Rows are points. Each copy is the shape, with its points in the same order, stretched, turned, moved and blurred by noise. Is it also mirrored, or only turned?

Shape, 5 rows:
[[-52  14]
 [  8 -95]
 [ 10   1]
 [-19 -10]
 [ -1 -10]]
Copy 1:
[[ 40 -68]
 [-89 -45]
 [ -6  -6]
 [ -2 -38]
 [  0 -24]]
Copy 1 is: mirrored
Copy 2:
[[-46 -37]
 [ 51 -40]
 [-13   2]
 [-20 -21]
 [ -6  -6]]
Copy 2 is: only turned

Shape (7 x 3):
[[-53  29 -57]
 [ 17 -15  25]
 [-22  -6  42]
 [-22 -25 -21]
 [ -2   7 -34]
 [-17  59 -71]
 [-23 -11   4]]
Copy 1 (7 x 3):
[[-56 -44 -84]
 [ -5  -6  41]
 [-37  23  21]
 [-45 -39   7]
 [-19 -47 -25]
 [ -7 -52 -95]
 [-39 -12   9]]
Copy 1 is: only turned
Copy 2 (7 x 3):
[[-23 -23 -73]
 [-15  18  25]
 [-34  45   4]
 [-42 -18  -1]
 [ -7 -19 -27]
 [ 23 -26 -82]
 [-31   8  -7]]
Copy 2 is: only turned

Shape:
[[ -6 -22 -10  -3 -23  26]
 [-41 -21  17  66 -18  72]
 [-78 -20  -2 -34 -30 -22]
 [ 21 -10  12  10 -28  11]
 [  6 -25   3 -31   4  39]
 [ 38  38  17 -31   8 -28]
 [-32  11 -57  20 -41  49]
 [  7  -9   8  28  16 -12]
 [ 45  18   4   9   3  52]
 [  7 -23  17   5   6   6]]
Copy 1:
[[ -2 -27 -21  12  -6  44]
 [  2 -27   2  89  19  21]
 [-21 -46  11 -37  43  39]
 [  9 -39  -6   8 -32  27]
 [ 19   3 -12  10  -3  57]
 [ 21  -7  13 -40 -52  -8]
 [-51 -19 -55  23   1  26]
 [ 40 -26  -9   9  -9 -13]
 [ 15   9 -15  34 -50  16]
 [ 35 -23  -1  11  -6  21]]
Copy 1 is: only turned
Copy 2 (10 x 6):
[[ 10  10   1 -21  28  21]
 [-41  16 -24 -45  21  69]
 [-34   6  55  22  82   4]
 [  6  -5   4 -24 -10   5]
 [ 18  25  -1 -52  35  -3]
 [ 21  23  13   7 -23 -51]
 [ 12  19 -20  20  34  72]
 [-14   0 -31 -10   0 -12]
 [ 27  34 -29 -41 -29   9]
 [-10   3 -11 -38  11 -12]]
Copy 2 is: mirrored
Copy 3 (10 x 6):
[[ 22 -11  -4  17   7  58]
 [  2  23  74  64  35  95]
 [-63  -3 -23 -37 -10  51]
 [ 48  -7  18   0  13  27]
 [ 26 -41  -5  37 -27  53]
 [ 38 -12 -19   0 -33 -51]
 [ 10  48 -29  40  15  83]
 [ 15 -12  12  33  30  -6]
 [ 71   0  14  61 -17  21]
 [ 19 -30  14  22  10  20]]
Copy 3 is: mirrored

Shape (12 x 9):
[[  6 -30 -26 -24 -17 -11 -12  33  -6]
 [ 23 -26 -24 -22  30 -22 -18  -2 -12]
 [-13  35 -12  -3  -4   3 -13  -1  32]
 [-28  23  48  17 -17   5  32  15  27]
 [ 31 -42  -3  20  -4 -35 -13  -4 -26]
 [  7 -11  37  13 -33  12  42 -41 -41]
 [-15  16  14  29 -59  -7  15 -17 -21]
 [ 49  14 -17 -19  29 -29 -12  35 -15]
 [  1 -11 -49  -9  20 -38   9  21 -22]
 [  7 -10  31  65  -4   2  19 -48 -30]
 [ -6   3 -13 -25  21  -1 -27  50 -39]
 [-10  -9  12 -33   1 -55 -21   7 -10]]
Copy 1, 12 rows:
[[-14  11 -26  39   4  -6  -2  -6 -37]
 [  6  10  -7   4  39   8 -17  29 -35]
 [ 21  12 -23 -19 -26  -5  21   3  21]
 [ -5  -6  13 -16 -19 -23  62 -33  33]
 [ -5  15  19  32  59   7 -25 -32 -34]
 [  4 -31  14   2  32  38  18 -89 -18]
 [ -8   7  -4   8  -2   9   7 -95   1]
 [  3  54   3   2  21  22  28  36 -44]
 [-26  36 -39   7  57  -4   5   3 -25]
 [-12  -6  39  -3  59  42 -15 -72  21]
 [-57  30  -8  -2 -11  10  13  30 -42]
 [  2  16  10 -24   9 -34   2 -11 -47]]
Copy 1 is: only turned
Copy 2 (12 x 9):
[[ 19  -8  -5 -21 -28 -37  -4  -6 -48]
 [ 25 -11  15 -22  22 -34   5 -42 -18]
 [ -2  10 -28  -9  37  -4 -13  44  14]
 [-32  18 -20  54  -5  37   9  27  11]
 [ 37 -20  10  34 -23 -25 -21 -53  -8]
 [-21  32   5  24 -57  58 -35 -60  10]
 [  1  32 -41  30 -51  18 -56   4  20]
 [ 58  25  27 -11  33 -24  24 -12 -25]
 [ 31  19 -15  -1  19 -44  -4 -39 -55]
 [-10  -4  -1  66  -8  55 -51 -59  32]
 [  6  27  43 -11   0 -36  -6   2 -53]
 [ -7  17   9  15  -7 -61  10 -19  11]]
Copy 2 is: only turned

Shape (15 x 11):
[[-10 -16   1  36  35 -18 -16 -23   9   6  -3]
 [ 18   8 -47 -17  29   7   2  58 -45   3  48]
 [-36  26  11 -17 -15  27 -20  53  31 -22  -2]
 [-24 -29  42 -20  49  -8 -33  19  11   6  12]
 [ 18 -65  25 -45   6 -31   8   4 -53  32  -6]
 [-44   1 -37 -25 -32  48  24  23  46  15 -18]
 [ 17  -7  25  38  52  40 -12 -38  24 -51   6]
 [-45  -6  21 -22  32  -2  18  46 -24 -33  41]
 [-35 -48 -38 -13  16  28 -22 -31  26 -37   8]
 [ 20 -70   3 -16  -6  -6  20 -30  34  -9  -4]
 [-11  13 -30 -49   5 -38  21   5 -14 -13  12]
 [-13 -49 -31  30 -32 -19 -20 -34  25 -15  22]
 [ -6 -13  43  36  -5  19  47  57 -49  32  10]
 [-41  20  -1 -43 -32 -23 -31 -12   1 -25 -27]
 [ -3  13 -38 -51   3 -37  23  57 -32 -63 -42]]
Copy 1, 15 rows:
[[ -4 -14 -16   4  28  -5 -19  11  10   2 -37]
 [ 51   6  -4  23   3 -40  34   1 -30 -22  46]
 [ 16  26  12  25 -29  20  24  54   5  47  34]
 [ 17   1   2   6  45  46  14  36  25   6 -12]
 [ 13  -5  27 -59  40   9  45   0  -1 -19 -13]
 [  4   1 -37 -10 -72  25  40  45   6  32  10]
 [-14   7   8  65   5  14  -4  -9  39  -3 -60]
 [ 10   5  12  28  25   4  54  31  32  -6  49]
 [  2 -24  -8  11 -50  39   3  19  45 -32 -22]
 [ 22 -18   0 -34 -24   7  33   2  58   3 -57]
 [ 11  22  -1 -33  -7 -15  28   6  33 -11  41]
 [  3 -52  21 -15 -38 -17 -21   7  36   8 -20]
 [  3 -16  -3  21  54 -34  75  25 -48  34   5]
 [-31  31  31 -32 -25  18  -1  31  23  13  26]
 [ 18  55  24 -43 -29 -54  54  68  37 -13  43]]
Copy 1 is: only turned
Copy 2 (15 x 11):
[[ -6   1   0  -7  22  32   7 -49   5 -10  24]
 [-26  41  14 -31  16   3 -30  64 -68  11  61]
 [-23   6  -1  23  -7  21 -72  13   8  85  14]
 [-43 -17  -6  24  54  21   6  -7  12  36  30]
 [-43 -40  28   7  52  -9  49  45 -14 -29 -20]
 [-17  23  22  -4 -52  27 -16  13  -8  91 -29]
 [ -4   7 -65  23   8  95 -33 -33  22 -26   0]
 [-21   8  14   5  34  21 -12  63  31  35  57]
 [-42 -34 -20 -37 -24  72   3 -14   5  39  14]
 [  1 -51 -26 -14   8  32  42   6  -2   7 -42]
 [-27   6   8 -59   3 -34  -9  38  -2  19  16]
 [ 18 -71 -11 -23 -24  24  17 -29  -4  12  26]
 [ 21  47  50  72  24  28   0  49   5  -8  13]
 [-60 -39  12 -15 -12 -23 -56 -10  37  34  -3]
 [-38  -3  30 -84  38  -5 -81  54   8  30 -23]]
Copy 2 is: mirrored

Shape (16 x 12):
[[ -7  31 -20  17  38  21  53  -7   0  -3  36  15]
 [ 37 -33  25   0   8 -45 -27  12  13 -11 -45  45]
 [ 21 -46  13 -36  19 -51 -21  26   8 -19 -95 -31]
 [  1  -3  41  -5 -47  11  55  32  21  14  20 -15]
 [-39  39  38 -18  20  39   2 -30  -1   7  20  12]
 [-32  63 -43 -24   1  50  -1 -23  29  20  27  13]
 [  7  42  -7  11 -20  -9  40 -51  -5  28  21   9]
 [ 26 -28  13  13 -14 -27 -60  10   4 -29 -44 -25]
 [-25 -38   8  16 -29 -28  37  57   0   8  42 -11]
 [ 44  30  28 -27   7 -46 -30  40  26   8 -27  -4]
 [ 37 -37  30  30  17 -23 -14  21  52  15 -35 -20]
 [  4 -71  28 -28 -30 -30   5  46  17  42  28  -9]
 [-27  35 -15  14  54  10  10 -42 -28  39  25 -24]
 [ 21   5 -15 -24  21  41  25 -32  -8   8  42 -12]
 [ 11 -20  28 -11 -18   0  13  48 -18   3  51 -26]
 [ -7  33 -21  12  18  63  20  -4 -46  51   6   7]]
Copy 1:
[[ 10 -13 -23 -21  33  46  41  16  15  -9  18 -40]
 [ -8 -48  41 -32   8   1 -36   2  -9  -3   2  69]
 [-18 -56  54 -17  29 -68   5  -1  -7 -16 -34  60]
 [-19 -45  19  21 -24  -8  35  30  -8  16  47 -24]
 [-11   3  24   4 -17  25  10 -47  -4 -33 -11 -38]
 [-23  -2 -23 -22  -9  23   3 -37  66   6  -9 -56]
 [-16  -9 -36   8  30  26  -2 -32   4 -14  55 -31]
 [ -6 -34   9   8  -7 -34 -26  12  -2 -19 -25  59]
 [-47 -64  -9  26   3   7  17  75 -25  23  22  -1]
 [-11  -1  38 -37   6 -27 -55  32   6   5   2   3]
 [  7 -42  58  31  25 -14 -35  37  26  -9   0  45]
 [-22 -95  37  15   2   1 -30  40 -39  39  14  11]
 [ -5  10 -16  24  58  14  -1 -15  -2 -28 -16 -57]
 [ 49 -31 -19 -10  12  15  -1 -23  -4  -5   6 -45]
 [ 10 -38  -1  12 -12  -2  -6  59 -48  13  13 -15]
 [ 16  17 -21   7  31  27  34 -19   5  37  -5 -32]]
Copy 1 is: only turned
Copy 2:
[[-43  17 -37  36  -6  -6  24  -3 -53 -21   7 -15]
 [ 34 -66  14   1  -8   1  65   9 -11 -30 -11  36]
 [ 61 -18  41 -63   1  22   9  -8  26 -29 -17  55]
 [-22   7  -6  27 -39  32  30  -6  17  37  20  38]
 [-31   3  29  42 -26 -19  -6  -7 -27  -8  34  -6]
 [-48   3 -28  26 -17 -29 -52  24 -30  -4  22 -15]
 [ -3   9 -34  18 -57 -23  16  -2 -48  18   0  -5]
 [ 57 -25  32   6  16 -19  10   1  19   7 -39  38]
 [-43  -5 -12   1   8   2  46 -22   9  32  -8  48]
 [ 22 -13  30 -24 -10  -2  55  55  24  -9   8  17]
 [ 16 -39  28  -5  -3  27  54  11  22  -5 -46   2]
 [-23 -52  14 -12   5  28  53 -18  31  49  23  33]
 [-29  30  17   0  -4 -31  -5 -11 -66   6 -10 -33]
 [ -7   2 -29  40   3   7   2 -17 -37  17  45 -28]
 [-17   3   8  28  22   9  43  -9  10  47  33  29]
 [-28  22   3  34   0  11 -21  12 -92  30   4   2]]
Copy 2 is: mirrored

Shape (17 x 12):
[[-31   4  27 -17  26 -33   5 -40 -19   1  19  27]
 [ 23  11   9 -46   1  19   0  -1 -20 -18  -6   2]
 [-19 -20  -8 -33 -17  33 -43  -7 -30 -22   3   9]
 [  4   1 -13  -1 -41  43 -41 -16 -20  27 -11 -18]
 [-39  -6  34 -38   9   5   4 -21 -15 -40   0   2]
 [ 46  -4  25  46 -20 -37  -8 -21 -42  -6 -39 -32]
 [-16   1  -5 -43 -46 -40   2  11 -12 -25   3 -17]
 [ 22 -13 -27 -24  18  19  34  18  41  32 -18  30]
 [  8  22 -14  12  53 -15   5 -15  -2  -6 -11 -47]
 [ -7   4  18 -17  36  -2 -27 -21  12 -12   3  20]
 [ -1 -12  45   0 -26 -11  22  -6   6  34 -43  16]
 [ 23 -21  14 -33  52  25   3  11 -64  17 -36   4]
 [ 12  19   8 -16  -2  22 -10   8   5  51  66   5]
 [ 28  11  28 -21 -23 -25 -27 -18   6   2 -37   3]
 [-20 -40   1 -25  -2  -8  24  35   1 -18  -3 -34]
 [  7 -19  -3 -27 -17 -24  59   7 -33 -13   7  -6]
 [  9  62  -9  26  12 -24  26  14  44  14 -13  31]]
Copy 1 (17 x 12):
[[-68  70 -11 -12  14 -16 -25 -34 -43  -1  17  21]
 [ 13  16 -27 -19   8  28  24  -2 -31   2  -7 -31]
 [  2  39  -1  -9  17  -6   6  45 -16  19   9 -56]
 [ 34  19 -13   1 -13 -42 -30  31  29  24   9 -73]
 [-20  43  24 -48  30   9   0 -12 -25  -6  16 -12]
 [-21 -28 -25   0  46  10 -36 -95  19  53   4 -64]
 [-14  51  -4 -27  26  26 -10   4  33  58  -2 -13]
 [ -3 -43 -89 -12 -27  -7 -10  44   6  -9 -12   6]
 [-41 -14 -17 -11   4 -44  45 -57  13 -21   2  -9]
 [-18  26 -41   0  25 -11  17 -13 -30 -26  34   9]
 [  8  -2 -43 -44  25   1 -85 -26  14  37   8 -14]
 [-15 -33 -41 -42   7 -35  24   4 -75  22 -34 -44]
 [ 28  34  -1  18 -34 -32 -17  11 -21   0  -9  33]
 [ 16  23 -70  -9  40  24 -21 -32   5  30  41 -33]
 [ -8 -35  18 -58  19 -12   3   7  28  44  -2  -5]
 [-52   0   2 -37  -1  36 -29 -18  -8  46 -39 -17]
 [ -4   5 -85  23  10   8 -26 -11  42 -44 -36  40]]
Copy 1 is: mirrored
Copy 2:
[[  8  34  29 -20  10  33  70  33   9   6   9  11]
 [  4  18  -6 -15 -32  24 -10   1 -38  -9  -5  17]
 [-18 -14  -7  -8 -52  -5  22  28 -34 -26  39  28]
 [-46 -22   4   0 -32 -30  -9  21 -31  25  26 -28]
 [ -8  30   4 -15 -27  39  48   1 -15 -20  35  52]
 [-26  50  50  38 -15 -70 -12 -10 -15  48 -21   7]
 [-30  13  17  39 -26  26 -18  28   4 -32  10  25]
 [ 15 -37 -33  -8  -4  17 -11 -41  32  21 -35 -20]
 [ 30  46  -8   5  -6 -13  26 -56  15   4   8 -36]
 [ 16   6   0 -25   5   6  37 -11 -17 -22   5   6]
 [-51   3  34  10   0   9  10  -3  10  53 -34  16]
 [ 21  31   7 -23 -69   5  49 -26 -29  12 -36  -4]
 [-11 -10 -46 -19  22  27  18  35 -33   1 -31 -42]
 [-20   0  47  12  -3  -9 -24   5 -34   8 -18   8]
 [-15   4 -32  45 -45  17  20 -35  15 -18   2  31]
 [ -4  36  -8  26 -32  29   5  12  24  15 -14  30]
 [-11  26  -6 -28  62   1 -33 -35  55   0 -44 -45]]
Copy 2 is: only turned
Copy 3:
[[ 42  23  38 -16  46  43  26   8  23  -8 -14   3]
 [ 25  30  -7   1  -7  -7 -16 -29  -4 -11  15 -17]
 [ 52  -1 -37 -30  10 -30  -9  -8  12  38  20 -14]
 [  7   4 -60  -1   5 -57  24 -25 -22  29  42  -1]
 [ 32   9  17 -52  18  20 -17  -2  18  -4 -21 -16]
 [ -7   4   0  55  14  -5   7 -67 -29  48  -6  -6]
 [ 19  19   9 -19 -14  -9   6   9  -3  25   7 -46]
 [-19  19  10  24 -28  -5   6  10  38 -45  45  20]
 [  5 -31  36  18  48 -44   6 -13   3 -42 -39  10]
 [ 33   7   4  -5  55  18  -7   3  28 -11  -3  -7]
 [-42  52   4  13 -13  31  10 -24  19  15  18  10]
 [ 43  34   6  22 -18 -29 -28 -49  42  -9 -28  39]
 [ 28  19 -51  11   0  -2  56  32 -19 -34  19   2]
 [-14  49  -4  29  32   7 -11 -33   3  29  26 -39]
 [  7 -17  16 -23 -35  -5  -4  11  35   3 -32 -21]
 [ 20  19  34  -2 -55  11  18 -12  -3  -3  -1  -3]
 [-46  17  35  32  13  17  10  34 -22 -40  24  29]]
Copy 3 is: only turned
Copy 4, 17 rows:
[[  1 -20 -10  30  38  30 -12  -2  56 -11 -18  21]
 [-19  28  -3   1 -15  -4  42  -1  39  -2  -8  -2]
 [-26  13 -23  18 -36  10 -17  17  18  24  17  19]
 [-16   9  -6  -7 -48   7 -39 -16  -7  46  -7  16]
 [ 10   9 -20  31   5   6  13  27  36  -7 -18  37]
 [ -7 -46  23  17  11  -1  16  12   5  76 -76  37]
 [-10  13 -49  30   4 -49  12  -6  17  14 -12  19]
 [-17  38  39 -58  38 -27  27 -28  40 -35  27  -4]
 [ -8  17 -15  -5  35  28  36 -15 -43  25 -31  26]
 [-10   0 -10 -12  16  25   6  17  22 -28 -15   0]
 [ 17  -8  51 -13  30 -33 -11   5  56   1 -42  22]
 [-49  44  63  17  28  25  37   7  32  25  -5  -2]
 [-27  10  14   5 -24  17  -9 -50   9 -45  21 -27]
 [ -8  -1  -3 -24   6 -27   3  10  42   2 -59  -5]
 [-19  27   7  26  30 -44  28   7 -16  -2   0  41]
 [-13   6   6  41  26 -33  42 -19  53  18  -4  38]
 [ 43  -6  -6 -52  41  -9  28 -24   9 -18  18 -20]]
Copy 4 is: mirrored

Shape:
[[  5 -37  19  31   4  17  42  20  61  41  58  28]
 [  0  75  -1  24 -13  -3  14 -18  23 -21  24 -29]
 [ 60   3 -42 -19  -1  12 -27  12   4 -57 -12  -1]
 [  5  -3  22  47 -41 -26  29 -27  23  31  21 -42]
 [  8 -23 -29 -64   7  24 -28  44 -36   0 -25  47]
 [ -3  23  18  23 -15 -22  -6 -56 -15 -17  39 -16]
 [-18  -8  -5  47 -29 -31   3 -21  11 -10  37 -49]
 [ 18   3 -42  20 -12   0 -11  10 -34  -3 -53  43]
 [  0 -29  28  35 -33  -1  62  34   1  -5  52  -7]
 [ 25  45 -37   9  20 -37  43 -49  -2 -51   1 -32]
 [ 69   1 -23 -36  26  76 -16   1 -49 -29 -36  -4]
 [  8  -4 -58 -12  17  52 -17  21 -22   2  -3 -26]
 [ 21 -46 -21 -26  -2  27 -18   2  -6  39 -10   3]
 [ 79  53 -25 -35  39 -14  -6   9 -13 -60 -15 -37]
 [ -5  23  35  44   4 -46  23  18  11   5   5 -25]
 [-33 -48  46  40 -25  11  16  31  52   5  -6  26]
 [  5  37   5  29  47 -38  28 -38   2 -66   6 -54]
 [-34 -20 -27 -44 -67  12   5 -24 -24  15 -59 -11]]
Copy 1, 18 rows:
[[ 35 -13  20  15 -25 -11  -7 -65 -42 -40  56  23]
 [ 45 -12  40 -22 -30 -28  14  14  28  16  24  42]
 [-28  -8  51 -46  34 -29 -30 -19  44 -40 -30  38]
 [ 33  -5  35 -27 -81  40   5 -41   9  29  25   9]
 [-47  -7 -32  -8  72 -12   6 -16  48 -64  -4 -34]
 [ 11  30  -9 -42 -78 -10  29  -8  28   1  31  23]
 [-15  26  32 -32 -48  -7  -5 -22   6  43  25   9]
 [-19 -24  42 -35   9 -23  11   3  36 -42 -10 -66]
 [ 26  21  23 -53 -14 -12  -5 -75   0   1  63 -15]
 [ 13   3  40 -28 -14 -62  19 -43  75  -2  -2  32]
 [  4  16  12 -61  60  22  28 -28  34 -52 -66  27]
 [-25  25  28 -16  75  12  36 -13  11  -1 -35   9]
 [-26   5  -9   5  11  50  11 -34  17 -32 -20  -2]
 [-20 -39  32 -64  39 -55  21 -30  67 -10 -35  81]
 [ 11 -41  -1 -43 -50 -37  23 -26   1  32  29  -2]
 [ 34 -11  -2   4 -46 -15 -62 -29 -56 -18  10 -41]
 [ 13   9   5 -43 -31 -86  12 -39  23  29 -18  44]
 [ 14  34 -21  21  -1  70 -22   4  85  -6 -33 -75]]
Copy 1 is: mirrored
Copy 2, 18 rows:
[[-46  78  33  26  26  18  13  34 -33 -50  41  31]
 [-81 -34 -17  13  35  17 -68  -6   5 -15  53  20]
 [ 14   0  19   0  58  19  12  -9  52   6   3 -45]
 [-52  36 -19  37  36  -9 -78  24 -30 -54  23  26]
 [ 39 -24  41 -12 -19  15  69 -15  -5  37 -12 -42]
 [-17 -11 -46   2  20  23 -55  31  10 -31  31  33]
 [ -6  15  -6  54  29  -1 -73  20 -11 -47  39  25]
 [ 23 -28 -15 -23   0 -41  23 -46  -2   8  -3  -1]
 [ -1  53   1  58  32  45 -16 -21 -18 -24   7   9]
 [-69 -20 -35   1  11   0 -39 -25  72 -19  24  -3]
 [ 13 -34  21 -33  42  27  65  -3  55   4 -55 -17]
 [ -3 -46  55  16   4  -6  32   9   2 -22   4  -4]
 [  0  13  39   9   4 -10  33  41 -18 -23 -12 -14]
 [-38 -21  12 -41  42  34 -38 -35  80 -10   0 -38]
 [-27  25  -3  -3  17   4 -95 -30 -11 -34  26  44]
 [ 29  69  28  43  45   3  -6  10 -28  16   2  48]
 [-31  -5 -16  -5  28  18 -73 -18  82 -28  11  48]
 [-10 -39   2  63 -15 -32  25  11 -25  57 -24 -48]]
Copy 2 is: mirrored

Shape (17 x 12):
[[ 41  17   6  62  25   2 -22  15 -17 -16  34  33]
 [  5  15   0  51   9 -16   5  42 -44  20  84  49]
 [ 55  -3  40 -33  -5 -53  25  30  -9   9 -44   8]
 [-27  14 -19  -2  15  34 -66  22   1  38 -29 -22]
 [  8  28  -3  -1  11  23 -25 -21  28  43  19 -20]
 [ 36  -4   5 -23 -38 -83   3  -7 -12  -2 -37   7]
 [-16 -22 -28 -30  33   1 -58  -4  22  27   0 -18]
 [-22  11  20  78   2 -10 -38  31 -12   0  56  25]
 [ -7 -23  15   1  28  22 -10 -10   2  37  -2   8]
 [-18 -10   4 -18   3  27 -25 -28 -12  45 -30 -46]
 [ -7   6   9  21   8  16  -6  16 -24 -39  50  18]
 [ 42  11  38 -43 -29 -64   8  -2 -34   7 -16  -8]
 [  1 -16 -33  10   2  16   3   9  10  28  -7 -45]
 [ 20  -8  41 -19 -18 -70  26  -5  13   4 -37   4]
 [ -1 -21  -7 -29 -33  41 -43   5  33  39 -17 -10]
 [ -7  51  13  33  17 -16  28  34  -8 -16  43  41]
 [ 34  10   7 -18 -23 -55  33 -18 -22   1 -50  50]]
Copy 1:
[[ 44 -25  14  23 -78 -18  39 -13   1  12  33 -32]
 [ 16 -59 -29 -20 -59   9  53 -22   3   1  11  -9]
 [ 14  35  33 -34   8 -32 -42 -39  11  28 -50 -25]
 [ 10 -11 -26  29 -28 -48 -68   3  -4  10  53  24]
 [  0  -6   4  14   3 -48   4  11   2 -14  58  26]
 [-16  51  13 -24 -28 -20 -44 -35  24 -35 -41 -38]
 [ 36   0 -20  28  14 -36 -55   1  36 -14  45  11]
 [-16 -72  -4  31 -88  17  30   8  -9  -7  31 -19]
 [ 11  -3 -15  26  11  -9  -8  -5  15  23   7  34]
 [-10  18 -25  36  29 -47 -44   6 -14 -13  27  32]
 [ 32 -25   7  15 -33  37  14  -1 -15 -14  14 -22]
 [-16  32  18 -32   4 -29 -36 -55  -6 -39 -56 -26]
 [-12  23 -44  10  27 -39 -10  26   3  13  55  -1]
 [-33  33  39 -15   2   2 -23 -25  31  -1 -42 -12]
 [ 18   7 -22  10  10 -47 -55  61  22 -14  13  46]
 [  1 -20  24 -23 -52  30  39 -37 -16  26  23  -3]
 [ -1  65  14 -34 -40  -4 -18 -55  10  12 -55  12]]
Copy 1 is: mirrored
Copy 2:
[[ 39 -32   0   4  41 -12  50 -22 -20   2  77 -25]
 [ 45  17  34 -47  35  -3  94 -11 -11   2  69  -8]
 [ 12  -9  14  19  59 -42  16 -10 -49  -1 -46 -17]
 [ 48  18 -66  -9   5  25 -35   9  25  29   3 -71]
 [ 48 -35 -32 -50 -13  16 -36  -8  24  16   5 -35]
 [-42  10   1  28  22 -42   6 -52 -60   6 -46 -31]
 [ -7 -16 -62 -13  -6  31  -9  22  29  38 -16 -68]
 [ 40  14  16  -3  12  -5  51 -39  22  41  81 -12]
 [ 38 -32 -10 -12 -20  10  -1  30  -3  27   2 -37]
 [ 35   0 -15 -12 -32   4 -59  14   6  10 -35 -76]
 [ 20   8  43   2  37  31  36   8  -3  -1  54 -15]
 [-15  11  36  -4  39 -39  -9 -36 -52   6 -52 -45]
 [ 33   4 -28  -8  -3   2 -10  17  25 -32  -6 -34]
 [-16 -13  20  27  11 -32   4 -39 -32  20 -51  -3]
 [ 26   6 -53 -27 -11  -7 -60  29  14  30  -3 -21]
 [ 50   3  38 -15  48  38  65 -26  -8   2  39  17]
 [ -9  -8   8  26  10 -21  17 -34 -95   1 -36 -18]]
Copy 2 is: only turned
